Every row gives one point. Each copy is the shape, with its points in the same order, turned, moved and blurred by noise. Is it also mirrored, or only turned?
In the rows, zero is written as 128.

Shape (6 x 2):
[[126 115]
 [ 75 117]
 [133  54]
 [124 124]
 [ 92 234]
 [146 169]]
Copy 1 (6 x 2):
[[122 106]
 [109 164]
 [ 58  99]
 [130 114]
 [232 168]
 [180 103]]
Copy 1 is: only turned
Copy 2 (6 x 2):
[[130  96]
 [ 83 106]
 [125  37]
 [132 109]
 [116 218]
 [159 148]]
Copy 2 is: only turned

Shape (8 x 4):
[[176  19 180 141]
 [128 146 172 152]
 [107 146 151 186]
 [109 101  57  92]
 [ 55 142 120  71]
 [172  86 124 136]
 [180 128 184 107]
 [180 152 150 117]]
Copy 1 (8 x 4):
[[128 209  16 169]
 [100 149 120  90]
 [ 67 151 127 110]
 [141  59  99 191]
 [ 98  45  76 103]
 [156 162  89 160]
 [165 162  69  90]
 [170 147 113 102]]
Copy 1 is: mirrored
Copy 2 (8 x 4):
[[163  42 116 242]
 [181 137 120 145]
 [209 132 151 132]
 [101  65 201 112]
 [ 91 162 199 128]
 [152  53 125 156]
 [136 109  72 163]
 [144 105  82 125]]
Copy 2 is: mirrored

Shape (14 x 8):
[[ 72 187  93  94  66 188 163 115]
 [ 69 187 150 117 111 129  28 141]
 [109  73 104  79 136 116 154 193]
 [ 78 195 142 170 124 127  91 159]
 [140 184 164  74 155 121  53 117]
 [ 92 180  89 194 152 117  39  84]
 [129 118 119 181 133 171 151 131]
 [ 50 157 168 104 141 198 124 194]
 [181  68  84  81 156  84 105 157]
 [175 127 156 164 153  91  90 139]
 [114  75  83 121 155 189 151  60]
 [133 105  74 191 106  74  52  72]
 [150  78  66  92 181 168 137 176]
 [116 123  71 196  68 158  67 105]]
Copy 1 (14 x 8):
[[159 214  91 112  77 205 132 126]
 [ 51 183 136 106 137 166  98 226]
 [180 126 144  48 188 126 139 126]
 [ 88 137 123 139 161 224 130 187]
 [ 46 140 178 113 117 126  72 150]
 [ 25 100  88 150 124 165 148 196]
 [172  81  84 132 148 177 116 153]
 [138 151 135  64 157 238  61 154]
 [127  84 134  91 193  46 134 111]
 [101  68 161 159 172 130  99 154]
 [168  75  50  74  87 119 140 121]
 [ 81  85  98 158 142  79 189 207]
 [154 101  79  55 202 106 107  92]
 [128 124  36 166 143 132 148 210]]
Copy 1 is: only turned
Copy 2 (14 x 8):
[[ 91 124  95 108  58 102 213 106]
 [ 46 180 150 137  65 102  70 107]
 [182 152  98  81 151  88 125 180]
 [112 146 145 177  91 116  98  80]
 [ 75 151 118 100  74 172  49 154]
 [ 46 104 225 155 131 126  93  98]
 [143 127 166 159 141 140 176 138]
 [148 177 116 156  32  97 146 165]
 [132 120 118  70 202 134  75 194]
 [125 140 144 151 158 183  69 125]
 [126 110 190  78 130 145 202 193]
 [ 60 134 211 112 212 136 117  93]
 [145 115 129 111 161 115 136 232]
 [ 57 156 178 160 171 116 178 119]]
Copy 2 is: mirrored
Copy 3 (14 x 8):
[[117 148  61 133 161 141 142  14]
 [133 192 124 119 229 139  68 117]
 [ 99  92  59  51 178  51 163 135]
 [ 89 153 124 169 194 127 103 130]
 [137 206 171  70 190 144 139 136]
 [166 112 170 171 213 168  89 146]
 [ 79  80 125 132 133 119 124 106]
 [ 47 164 115 104 232  72 126  58]
 [130  90 107  21 151 103 156 186]
 [104 126 159  99 133 120 125 198]
 [145  42 149  75 129  97 146  44]
 [197  75 139 137 137 161  69 170]
 [ 85  47  96  38 177 110 174 114]
 [125  73 108 128 137 166  48 105]]
Copy 3 is: only turned
Copy 4 (14 x 8):
[[ 91 175  46  58 154 166 125 170]
 [120  95 160  41 173  93 128 173]
 [ 90 219 123 108 115  59  89  95]
 [ 73 110 171  74 152 128 161 152]
 [179 120 177  94 114 117 125 188]
 [ 97  67 131 131 143 105 211 179]
 [ 58 143 124 169 140 154 127 120]
 [ 63 194 163  73 193 128  88 190]
 [139 169 113 153  65  35  95  94]
 [128 110 193 171  91 124 122 108]
 [110 174  44 195 161 111 122 149]
 [116  48  85 148 122  68 191  84]
 [ 73 201 107 170  93  53  83 153]
 [ 61  55  66 120 146 112 143 115]]
Copy 4 is: mirrored

Shape (17 x 11):
[[177  65 120 108  90 107 183  65 136  76  49]
 [144 104 147 155 156 168 112 101 175 116  98]
 [128  65 155  80 155 139 106 127 113 135  57]
 [ 96 133  96 151 180 178 137 122 181  88 141]
 [ 70 185 109  78 171 154 139  98 157  95 156]
 [ 82 124 128 160 115 129 120 157 194  99  83]
 [135  56 156 159 138 122 173 126 103 154 131]
 [107 109  67  91 158 161 134 142 109 119 173]
 [ 60  96  95  63 119 163 145 116  97 120  51]
 [162 177 113  77 168 135 189 170 162  69  99]
 [ 54 157 194 117 150 145  84  83 121 162 168]
 [149 117 127 138 131 160 119  82  93 145  75]
 [155  61 163 129 122  79 178 107 124 178 115]
 [164  66 115 124 181  67  71 113 190 178 152]
 [132  79  69 142 141  84 195  54 147 143  63]
 [138 118 107  51 129 170 163  82 204 170 138]
 [145  81 165 160  99 107 125 142 134 172 126]]
Copy 1 (17 x 11):
[[ 85  84 102 183 175 150 142 182 134  95  16]
 [ 84 110 116  90 123 187 143 179  98 111 117]
 [ 98  72  89 104 127 136  83 172 116  39 100]
 [111 122 155  85 159 163 168 150  35 112 141]
 [101  88 211 111 136 108 134 121  41 115 145]
 [110 119  72 123 132 138 131 174  33 144 128]
 [132 112  88  69 165 105 159 171 159  93  95]
 [153  96 153 102 186 126 142  93  85  70 157]
 [146  14 112 125 152 112 101 147  52  60  83]
 [130 151 179 193 127 120 155 182  60  63 126]
 [ 92  70 158  30  83  88 105 116 105 149 149]
 [146  75 131  95 120 173 108 158 130  99  70]
 [113 109  96 106 176  89 125 195 188 113  91]
 [ 63 159 112  83 204 153  57 159 154 113 168]
 [120  92 135 117 235 139 109 212 112 126  39]
 [ 89  40 180 147 178 144 133 183 126 117 175]
 [131 121  61  98 135 119 123 165 167 135 127]]
Copy 1 is: mirrored
Copy 2 (17 x 11):
[[124 137  87  80 118 232 138 107  89  42 161]
 [ 81 189 136 104 127 133 143 133 154  65 104]
 [126 167 112  79 115 141 129 117  59 107  64]
 [ 82 196 117  96 187 121 161 193 173 103 106]
 [116 218  85 104 171 134 122 220 153 174 135]
 [ 69 179 110  69 169 130 179  97 162 137 119]
 [139 133 157 127 125 154 207 139  84  98 115]
 [136 124 114  77 170 135 157 226 121 146  96]
 [ 95 180  88  44 142 162 151 169  40 147 107]
 [151 166  79  90 219 106  82 154 119 102 159]
 [117 217 147 132  64 112 160 175 147 202  92]
 [ 75 144 125 109  88 140 126 158  84 100 122]
 [151 130 169 151 121 193 157 104  86 105 123]
 [139 122 178 139 147 189 116 119 180 124  16]
 [ 69 131 122 140 179 249 143 127  87 101 134]
 [136 190 191  54 168 188  83 186 123 127 137]
 [130 111 174 112 112 138 173  89 125 119 117]]
Copy 2 is: mirrored

Shape (18 x 12):
[[122  91 156 151 166 103 128 107 143 128 133  72]
 [165 136 150 138  95 102 125 141 107  96 125 165]
 [114  49 107  77  80 107 145  64  92 197 156 130]
 [103  67 112  82  88 148 145  61 116 145 178  80]
 [161 177 102 124 104 109 108 109  92 107 131 127]
 [109 167 154  98 125 102 135 125 104 106 140 144]
 [ 89  88 118 146 154 133 139 147 127 124 119 114]
 [ 70  65  89  66  91 124  79  66 117 163 171 138]
 [171 151 133 115 121 128 124 141 105 133 181 160]
 [177 175 146  86  84  79 137 120 125 130 138 163]
 [129 108 130 100 160 135 124 125 122 160 106  76]
 [104 108 152 133 139 155  93 118 143 142 109  76]
 [133 146 112 125 117 119 165 141 145 121 128 144]
 [126  98 164 111 186 146 130 123 107 120 108  82]
 [ 97  41  86  61 119 128  98  67 154 152 173 105]
 [ 96 110 134 134 145 110 112 158 122 143 148  64]
 [126 151 154 131  83 131 146 141 132 141 145 181]
 [121  85 146 108 135 132 123 167 126 109 114  62]]
Copy 1 (18 x 12):
[[ 89 133 136  92 115 122 131  99 102  97 129  71]
 [135 119  96 135  81 127 160 170 164 156 121 113]
 [133 148  32 125  98 110 128  60  59 154  56 142]
 [142 154  79 123 113 144 149  77  30 103  84 148]
 [171 138  96 140 150 148 148 152 168 134 103  93]
 [132 156 132 166 116 102 162 132 155 123 104 115]
 [119 114 148 131 105 124 109  82 109 139 135 119]
 [157 131  61 188 117 106 119  74  18 125  87 111]
 [111 122  99 154 138 132 153 179 131 153  78 120]
 [120 167  61 158 112 113 147 171 184 134  95 123]
 [ 96 170 129 114 141 138 106  87 102 149 116  87]
 [113 156 136 105 141 128 133  97  84 141 165  77]
 [123 129 112 138 120 129 117 140 158 134 124 156]
 [117 170 173 104 118 125 127 102 102 139 114  77]
 [124 140  71 158 105 135  89  86   7 100  89 109]
 [ 81 125 133 144 145 158 149  71 110 123 129  73]
 [121 126  89 150 125  88 159 155 145 162 133 168]
 [ 88 154 150 138  97 174 128  90 105 134 146  88]]
Copy 1 is: only turned
Copy 2 (18 x 12):
[[160 131 167 135 123  75 139 171 153 118 102 106]
 [165 120 117 123 116 138 154 114  86 101 111 177]
 [174 168 188 159 178 196 161 172 131  97 196  82]
 [171 202 156 167 150 141 127 154 164 103 194  85]
 [158 120 132 160 122 150 126  98 149  80 131 193]
 [116 131 125 114 128 114 150 135 118  64 148 169]
 [115 133 134 175 109 100 160 155 119 117 124  92]
 [165 146 140 181 120 185 145 181 150  71 234  83]
 [137 130 102 104 130 182 135 128 138 100 123 163]
 [155 120 155  85 130 164 124 104 111  76 146 189]
 [131 104 154 142 158  98 133 145 163 127 135  93]
 [155 112 121 166 129  73  95 163 134 122 137  98]
 [110 136 143 129 100 143 130 103 113 102 120 137]
 [139 109 127 131 157  65 158 147 154 134 125  98]
 [173 157 167 146 108 161 142 174 177 108 222  57]
 [109 130 149 155 121 100 122 193 148 128 121 126]
 [127 137 106 121 123 165 121 133  67  74 124 136]
 [130 136 140 151 123  68 137 160 133 173 151 121]]
Copy 2 is: only turned
Copy 3 (18 x 12):
[[140 140 129 124  80 117  91 124 198 187 112  96]
 [ 78  96 118 102 140 140 128 177 138 152 143 140]
 [169  54  76  64  53 134  96  60 102 154 122 129]
 [151  90 103 118  39 136  80  50 123 168 174 118]
 [ 85 118  80 144 102 154  84 167 128 127 127 171]
 [114 106 126 135 142 183 100 124 150 130 115 143]
 [159 120 106 122 112 105 154 114 198 149 128 115]
 [197  97  86  73  78 142  86  43 112 168 154 187]
 [123 119  82 127 146 150  89 163 106 150 147 110]
 [100  94 135  97 127 189  75 177  90 114 121 141]
 [133 141 108 116  98 108  80  98 175 118 101  99]
 [126 179 123 117  90 105 111  90 171 143 128 114]
 [137 108 122 131 117 149 120 160 147 115 143 128]
 [116 129 128 137 118  95  93  85 183 147 100  94]
 [210 102 111  99  60 111  65  53 137 171 161 157]
 [140 155  81 109 104 143  93 108 210 143 135 104]
 [121 112 122  99 136 178 149 146  95 127 147 122]
 [107 127 124 107 114 101  92 107 224 131 158 112]]
Copy 3 is: mirrored

Shape (15 x 12):
[[ 74 121  74 132 168 109 155  93 106  57 105 101]
 [127  76 119 190 130  80  88 147  93 152 114 179]
 [122 166 120 106 187 126 141 162 172  79 131 197]
 [100  59 102  82  91 144  33 155 105 110 154 125]
 [157 110 130  75 139  57 177  83 138 132  79 133]
 [ 75  93  77 115 166 104 195 129  65 105 143 107]
 [164 131 155 139 163 123 114 128  98 151  58 106]
 [143 133  60  83 148 133 112  53 102 188 104  99]
 [149  71  76 153 117 160  98 149  84 115 181 168]
 [177  57 178 161 116  99  79 157 150 124 132 141]
 [ 92 149 184 115 147 141 102  68  87 120 124 132]
 [128 143 125 171 132 180 148 103  77 162 117 203]
 [145 106  85 117  60 133 122 179 133  86 106 114]
 [112 176 135 132 125  44 100 135 147 109 108  67]
 [ 22  86  99  88  82 133 111 139 170  82 156  59]]
Copy 1 (15 x 12):
[[116  56 169 149 151 138 150 115 144 123 200  59]
 [169 122 175 113 117  99 157 100 130  64  83 114]
 [ 88  60 170  79 161 127  89  79  78 125 147 137]
 [ 98 179 199 107  44 111 139 160 116  79 153 122]
 [178 102  76  68 150 129 168  99 145 147 190 115]
 [ 90 120 128 161 184 124 155  99 117 107 168  35]
 [185  75 106 116  81 158 133 106  76  90 129  95]
 [178 139 130 163  85 201 155  67 148 176 165  98]
 [107 176 206 108 128 147 114 129 120  89  81  83]
 [149 120 126  61  76  86 127 166 131  78  76 123]
 [167 119 138 151  93 123  77  72 133  62 195 111]
 [184 146 168 166 150 134  61  68  91 110 115 105]
 [133 121 167 122 120 136 155 206  87 132 134 130]
 [114  34  81 138  89 128 176 132 144  97 173 160]
 [ 52 104 165 168  61  58 154 186 142 150 210  96]]
Copy 1 is: mirrored
Copy 2 (15 x 12):
[[136 177 111 202 144 130 127  86  48 169 103 139]
 [ 97 125 145 120 178 137 100  92 180 169 114  93]
 [168 117 164 183 100  70 125 119  86  97 131  95]
 [ 93 101 154 158 229 175 112 134 134  68  90 171]
 [ 66 131 132 154  43 154 155  86 102 144 108 142]
 [112 217 118 132 155 144 125  75  38 136 121 124]
 [138 108  79 109 100 141 111  67 149 136 102 155]
 [ 86 184  89 147 100 179 151  96 135 107   7 137]
 [107 108 138 108 210 141 102 124  86 108  70  83]
 [131  43 161 116 156 178 125 121 159 144 141 123]
 [116 119  50 163 148 123 188 108 122 100 126 130]
 [100 135  51 113 136  96 104 120 127 118  89  49]
 [116 104 144 126 149 139  72 163  86 138  86 186]
 [153 149 142 162 118 122 177 124 153 173 119 216]
 [131 175 134 205 191 197 127 193  72 102 137 207]]
Copy 2 is: mirrored
Copy 3 (15 x 12):
[[ 95 131 107  62 112 140 110 106  47  70  98 116]
 [ 85  81 128  78 150 130 154 161 146 122 177  20]
 [174 125 188  93 130  99 107 141 112  72 164 144]
 [ 68 171 109 170 143 185  80 193 132 111 168  56]
 [151  60 111  83 120 165  68  61 150 114 112  98]
 [ 86 116  74  87  74 103 114 131  85  28 111  71]
 [140 147 111  79 129 147 135  57 150 141 166  60]
 [ 58 144 108 130 174 117  68  40 148 105  89  73]
 [ 93 119 105 181 161 112 169 178 131  57 154  68]
 [160 110 106 103 166 175 158 184 173 156 164  52]
 [ 88 129  88 113 113  97  84 104  89 174 169 101]
 [ 81  98 127 138 130  72 170  74 141 118 203  97]
 [116 141 154 154  99 192 155 148 147  93 117  91]
 [129 143 161  53  96 144 108 142 104 179  73  67]
 [ 53 179 108 108  82 180  69 216 114  93  84 154]]
Copy 3 is: mirrored
